Each row is a point. Two turns around zero, p and q, are shown by what they do to some points. Where does a point land after both, in the order given? Backwards means that the second turn is done in reverse. Each puzzle has new turns, and all numbers are rounded.

Turn p:
[-21   7  17] -> [-19  21   1]
[-34  -8 -31] -> [ 13  20 -40]
[44 20 20] -> [  4 -20  48]
[ 10 -19  -6] -> [  1 -20 -10]
Turn q:
[ 6  6 15] -> [-5 15  6]
[ 34 -28 -14] -> [ 36 -11  26]
[-18 -26  -2] -> [-12 -27  10]
[-23  48   2] -> [-21  23 -43]
Where do these land?
q, then p: [  3 -37   9] -> [-37 -11   3]
p, then q backwards: [ -2  24 -29] -> [ 34  10 -11]
q, then p: [25 15 38] -> [-3 32 36]
p, then q: [-26  -2 -19] -> [ 21   2 -24]

Turn p:
[-9 -6 15  7 10  4] -> [-8 -2 12 -4 14 10]
[ -8 -14  -3  -9   6  13] -> [ -8 -18  -7 -10   6   2]
[-7 43  9  3 -1 12] -> [  1  24   9 -15 -26  24]
[ -2 -18   0  13  -5  11] -> [  8 -10  -6   3  18  10]
[ -8  15 -23 -13 -10 -48] -> [ -6   0   8  36 -37 -24]
[ 2 -5 13 -8 -7  9] -> [  9  -6   6 -14   5  -2]
[ 33 -16 -11   7   7  -1] -> [  4  12 -23   5  21 -20]
Turn q:
[  2   5  11   9 -19  24] -> [ 16   1   9   6 -28   0]
[-8 -1  9  7 11 -7] -> [-12   3   6 -13   1   2]
[-17 -11  -1  -5 -19   7] -> [  5  -5 -21  -4 -18   2]
[  3 -11 -12 -13  12  -6] -> [ -8   0 -11   8  17   9]
[ -6  23 -13   7  30  -6] -> [  0  28  10 -13  26  -4]
[ -1  33   9  -7  24 -31] -> [  3  -3  20 -30  37  -7]
[ 23 -38  -3  13 -27   4] -> [-19 -18  -9  37 -26 -10]
[ -9  -2  12 -19   0  21] -> [ 14  -3  -3  -3 -10  27]
[ 14   2 -11   7 -12  -7] -> [  1  -4   0  13   2 -19]
Where do these land?
q, then p: [10 -2 25  0 15  4] -> [  4  -9  14 -20  12  11]
p, then q: [  4 -19   8  31  18  -9] -> [-13  30  19 -16   7   8]
p, then q backwards: [  6  -3  27   4 -17 -16] -> [19 30  3  5  2  6]
p, then q: [ -1   7 -23  -4 -14  14] -> [  8   2 -15  24  -4 -10]
q, then p: [-8 -7  1 21  1 -3] -> [  3  -7  12   6 -17   4]
p, then q: [ -2  -2  21 -18   8  25] -> [  8 -16 -11  -2  12  30]
p, then q backwards: [-10  19 -20  -1  -4 -16] -> [  4 -19   0  14 -13  20]
q, then p: [ 10   9 -26 -22  10  28] -> [  0  37 -24  -6   9  13]
q, then p: [-10  -3 -13 -10 -18 -27] -> [-17 -13 -15  20  -1 -20]

Turn p:
[ -3  -6 -17   5  -5  13  -8  -4 -10] -> [ -9  -6  -9   6 -11   5   1 -18  -1]
[  7  -7  -1  -2   6  -1 -26 -13   5] -> [ 13 -14 -17  -7  -5   7 -13  -3   8]
[ 12   7   5  10  23  -5 -12 -12  -6] -> [ 16   2  -1  -8  11  16 -20 -10  -1]
[  6  10  -9   0   4  -6   9 -12  15] -> [ 8  3 14  2  0  0 -2 -2 21]
[ 1  5 10  4 -7 15  2 17  2] -> [-14  -5   6   5   1  10   5  14 -12]
[ 8 -8  4  5 -8 -3 10 -9  9] -> [ 8 -1  7 -9 -4  3 15  2  7]
[ 7 -8  4 -4  6  1  4  9  0] -> [-6  2 -5 -7 11  3  5  5  1]
[-1  3  7 -7 -8 -6 11 -5 -8] -> [ 0 12  6 -8 -7 -9  2  3 -4]
[-48  -1 -16   3   1  -3   7   3  -5] -> [ -4  -8   4  27   3 -36   2 -20 -12]
[  4   7   4   8 -10  -2  -2  35   4] -> [ -8   7  -5  21   7  11   9  24 -10]
[  7  -1   8 -23  -2  -2   4  -9  -5] -> [ -5   8  -1 -21  -7  -9  -7   7   6]
Turn q:
[-1  9  2  9 -7 12 -6 -2 -2] -> [ -4   3  -6   3 -11   4 -13   3  -2]
[-24  -7   1  -2   3  -4  -7  -6 -11] -> [-19  -1   3  -3   3   4  -1 -10  19]
[-2  6 10  0  6  4  8  6 -4] -> [-6  9  0  5 10  5 -2  5 -6]
[  4   5 -31  -7  -1   7  -6  -3   2] -> [  4 -13  -7 -20 -17   6  10   9   0]
[ 6 -8 11 -1 10 -8 13  7 39] -> [ 14 -14  13  23  15 -18  10  19  -4]
[  9  -4  -9  -7  -7  10   2   0 -11] -> [  8   0   2 -13  -5  13  -2  -5  -6]
[ 13 -10 -19  10   4   5  12  -8  13] -> [ 16 -24 -11   5  -2   5   9   1  -7]
[-30   9  10  -1  -3 -35  -1   2  -4] -> [-25  19   7  13  -1 -16  20 -10  20]
[14 -6  9  7  9 -1 -8 10 -7] -> [  1   1  -3  -5  11 -11 -10  -7 -14]
[  9  12   9  -9  -4   3  -6 -10 -12] -> [  8  19  -7  -9  -1   3 -10   1   5]
[  2  -7   6   0 -10   7  -1   4  -3] -> [  3   1   9   1  -3   4 -10  -6  -4]
Where do these land?
p, then q: [-10  -8  -2   5   4  13  -9  19  -5] -> [-17 -14  -7  -3   4  10   3 -14   2]
q, then p: [ 10  -1   1  -3 -13 -13  -4   9 -14] -> [  6  13  10 -10 -15  -4 -11   0   0]
p, then q backwards: [ -1  10  -7  -4  -5 -11  -6  -9  17] -> [ -1   0   5  -4 -10   0  -6 -16  17]
p, then q: [ 1  4 13  9  5 -8  6  2 -4] -> [ 1 12 -6 -7 10  1 -4  2 -8]
p, then q: [  7   7   9 -15  -4 -11   0 -17 -13] -> [  8  19   7 -13 -13  -9   2   8   5]
q, then p: [ -4 -16 -11   0  -2 -10  -4 -19   6] -> [  9  -9   1 -10   0  -1  17   1  19]
p, then q backwards: [ 2 18  1 -5 -9 -1  1  0 -7] -> [ -3  11   8  -1 -14   6  -5   6   0]
q, then p: [-10 -12  10  -6   8  17   4  25   6] -> [ -2 -10  -7  -9  17  -4  -8   3 -29]
p, then q backwards: [ -2  20   4   8   4   1  -5 -10  -4] -> [  5  -8  11   0 -16  13  -1   3   0]
q, then p: [ 14  -6 -12   7  17   4  -4  -8  10] -> [ -4   5 -21  -4   9   0  10  -8  13]
q, then p backwards: [ -6   5 -22  -7  -3 -13  12 -13   4] -> [ 11 -18  -9   7 -18  -2   4  -2  12]
p, then q: [ -1 -22  16  11  -3  31   8  21   3] -> [-18  -8  13   1  24  32   6 -12   0]

Turn p:
[-12 -20  15  10  10   1 -21  -1  13   5  10  23 -23 -22] -> [ -5   2 -20  25  -5   1   7   2   4   6 -14  40  16  -5]
[  8  16  -4 -24  12  14  -5   7 -23 -19  26   4 -10  26] -> [-17   3   1 -22   5   7 -10 -12  -3  -1  24  16 -39 -12]
[ -4   6   0  19   0  -7   0 -34  18 -17   3  12 -15  -2] -> [-14   4 -32   7  -4 -19  -4  -4  -8 -24  -7  -1  13  -5]
[ -5 -16  -5  16 -27  19  26   3  -6 -25  18   3 -15   4] -> [ -9  -3  -2  -6   0  17  27   5 -31 -32 -14   4 -14  -4]
[ 10  -2   2  13  16 -12  26 -32 -22   2   4 -14   2  18] -> [  1   0  -9   5  29  -9  10 -27 -10 -12  23 -27   1  -7]
[ -9 -12  20 -29  17 -19 -17  -1  -7 -18  -9   2  16  -7] -> [ 21 -16  -4 -12   5 -22 -12 -12   1  30 -10  15  -4 -15]
[-18  -3 -25   9  13  -4  -1  11  27  18 -19 -10  14 -22] -> [ -5   9   5   5  -7  15 -10  10   9  24 -23 -21  36   2]
[ 10  20  -3  16 -24 -10  20  13  24  19  15   8  15  20] -> [ -9  -5  -4 -18  -6   7  22  23  30 -21  10 -22   4  19]
[-11  -6 -13 -25 -31  18  14 -20  -4 -11  16  13   7  20] -> [-10   7  16 -24 -19 -11  22 -18  -1 -26 -13  -2 -23 -16]
[-19  26   9  -4  14  -1 -17  16  -4  23 -19 -18 -24   3] -> [-19   6  21   5  14  -7 -26   3   2  19  11  15  13  31]
[-11   4  17  20  -7  30 -21  12   8   6 -19   1   7  -4] -> [  1 -21  15  12 -28  11 -11   2  -6  -3   2  15  21  18]
[ 17 -12 -10   1   7  -5   3  -1  -2   0 -12 -11 -11  13] -> [  5   3  -3  13  15   8  -9 -10   2  -3  -6 -14 -14   8]
[  7 -14 -22  -5  -6 -10 -21  18 -12   1   8 -16   8 -22] -> [  9  12   1  11 -11   9   6  16  -9  36  -6  -8 -18  -3]
[ 23  16  14  -2  -2  -5  16   7  18  21   1 -10  12 -11] -> [  7  -9  11   6  10  -2  -1  30  24  -6  13 -16  10  -5]
[ 13  -2   5 -14   9 -10   0   3 -27  -5 -23  11  17 -13] -> [ 42   7   4  -8   5  -3 -11  -7  -4  12   9   2  -1  -7]
Turn q:
[-11  -3  -4  -2   0  15  27 -12  -3  -7  24  15   4 -19] -> [ 18 -12  -1  14   3  11  14   3  -2 -10  34  11  -3  -9]
[ -9   4  31  -8  26 -16 -10 -26  32   0  29 -11  21 -15] -> [-12 -28  28  18   0 -12  31   9  -4  25 -10  14  -4 -36]
[ 36  -8 -16  -8   6  -9  -4  22 -45 -17  -2  -9   8  -6] -> [ 40  15  -2  15   5 -22 -24   2  10 -13 -21  10   8  28]
[-26 -25   2   5  -9   2  -7  -5 -16 -18  32  18 -23   9] -> [  3  -6  22 -18 -17  -4 -19  15  12 -12  39  15 -16  -4]
[  8   0  22   4   2   5  -5 -10  10  17 -24  10   5  16] -> [-24   5 -10 -12  -9   8  14  -6 -12  14 -15  13   0  11]
[ -7  16  -3  -1   1  -6  30  13   1 -11 -16 -16  -6   9] -> [ -6  17 -11  13  10 -15  10  -6  -1  -5   9 -28  -9  10]
[-13  43  -7 -17  39 -12  14  19   5  -5 -23  10  11  -7] -> [-18  29 -18  50  -5  -2  16  18   3  -6 -10 -19  16 -12]
[ -3 -39 -20  -7  17 -11   5 -19   5   2   4  -5  -6  -5] -> [  4  -7  -7  -4  17  -5  -4  -6  39  12   9  21 -10 -13]
[  6  -1  -8  -3   0  16 -24  -6 -15  21  10 -32 -39  -7] -> [  7 -12  -1  -8  20  10 -48  13  -9  27  -4  -8 -17   0]
[-11   5  -1  13 -14  -8  -3 -21   6  16   9   3  -2  -4] -> [ -5 -25  -7 -12 -11   2   0  -5  -4  10  11  -5   7 -12]
[ -8   8  -4   7  -2  -7  15 -10  40 -14 -12   8 -19  -3] -> [-10   8   0  -2 -11  17  24 -12  17  11  11 -27 -14 -14]
[ 11 -12  -5 -15 -12   0 -16  18   7  20   5  -3  22   3] -> [  5   1   2 -22  19  -2  -1   2  -7 -12 -25  11  18 -11]
[  9  18  28  -6  -9   9  -6  10 -18   3 -13   9   2  -2] -> [  1   6  -6   4 -17   3   0  10 -31  -9 -17   3  -6  16]
[ 17  -4  -5  18  -1  19   5  17 -10  21  23  -5 -13  11] -> [ 12  -2   6 -18  21   8 -10  19  -9  11  13  -3  14  25]
[ -5  -3  22   1 -16 -11 -17  -4   1   8 -19  17  15  -9] -> [-12 -14  -9 -11 -26   2   9  -3  -7 -14 -24  10  -2  -3]
[ 18   8 -26   0 -26   6  -6   0   2  -9 -17 -12  10  30] -> [  2  24   2 -16   4  -4 -15 -40  -8  -2  -6 -12  17   8]
[-13  -7  -3  18  -2   8   2  14  -1 -27 -10   3  12   1] -> [-10   1  16   8  -4   3   3 -12  13 -27   5  -5   0  17]
Where do these land?
q, then p: [ 27  15  -7 -20  -2  -6  -9  10  13 -11  -7  -2  16 -15] -> [ 26  -1   5   9   1  -3 -24   8 -10 -15  10 -19  14   2]
p, then q: [  8 -24   6  -8 -13  -4  12 -13   4   8   9 -26 -21  10] -> [-18  -6  -4  13  -3  -8   9   6  24  14  11 -13 -20  21]
p, then q backwards: [  7 -12   2   6 -11   1  -1  -3   4  -2  21  -5  12  26] -> [-14  -6  13  15 -10  -7  15  -8  14  -5 -13  -1  -2 -15]
q, then p: [-24  -1 -12   7   8  -3   2  -3   1  38  11  48  -3 -16] -> [ -1   4  14 -18 -32  39  20  19   2   9 -22   0  -6 -23]
q, then p: [-39   6 -10  12  23 -20 -21   2  -6  28  18  18   6 -23] -> [ 10 -17  -2  -3 -26  30  22  19  -4  31 -36   4  12  -2]
q, then p: [-42   1  -8  11   9 -10 -24 -11   2  29   1  23  13  -3] -> [  3  -3   6 -13 -34   9  24   4  -9  24 -35   9  15 -12]
p, then q: [  3 -26 -22  -1   9   5  12   4   1  -3   2 -22 -20  30] -> [-30   0  -4  18   6  12 -17  -7   4  21  17  -1 -24  10]
q, then p: [ 23  31  10  -1 -10   7 -14   9 -10 -10  -4  -6 -15  -3] -> [ 10  -4  18  13  -2  -5  -9  -1 -13  -2  23  -6 -16  28]
p, then q: [ 27  14  24  -5  10  10  -2  14 -14   0 -17  -7  23 -17] -> [ 25 -10  26 -18   8   5   1  20  -4   7 -23  18   4  11]
q, then p: [-28  11 -21  18  -4 -25  -1 -26 -15  20  -3  21   7 -25] -> [  2   5  -8  11 -35  12  31   8  -6  13 -35 -23  -7 -11]
p, then q: [ 19  20   8  -5  19  11  -7 -20  -6 -19  -3   9   6 -14] -> [ 28 -18  17   2 -14   5 -18   6   9  -4 -13   2   9 -14]
q, then p: [  9 -36  -1  13 -12   3  -3  12   4 -13 -11  -5 -10  19] -> [-17  -9   1 -11   9 -23 -21 -12  22 -12  -9  12 -12  -3]
q, then p backwards: [ -1 -10 -12  -2 -15  21  22   6   4  -1  -5 -24  -4  30] -> [ -5  15  -8  -2  16 -15  19  -8 -29   2  -5  -6 -16  25]
p, then q: [ 10  26  18  13  11   0   2   3  24  -9  -9  -2   6 -19] -> [  4  -3  24  -6  10  -3  -6   4  15 -25 -23   7  18  -3]
p, then q: [-10 -16   0 -12 -15  21   5   3   1 -18   5 -11  -7  -6] -> [ -2  -3 -16   4 -14   4  -4   5   0 -15  -2   4 -27  17]
q, then p: [ 13  16  14  -4   4  -7  16  16  -9 -26   5   2   7  -6] -> [  9 -10 -12  -5  18   2   2  13 -10 -18  16 -14  -7  18]
p, then q: [ -2 -15  10 -23 -10  -4  11  -2   3 -13 -13 -11 -16  33] -> [-17  17  -4   3 -14  -7  -3  -2  21  21  -3  10 -32   2]
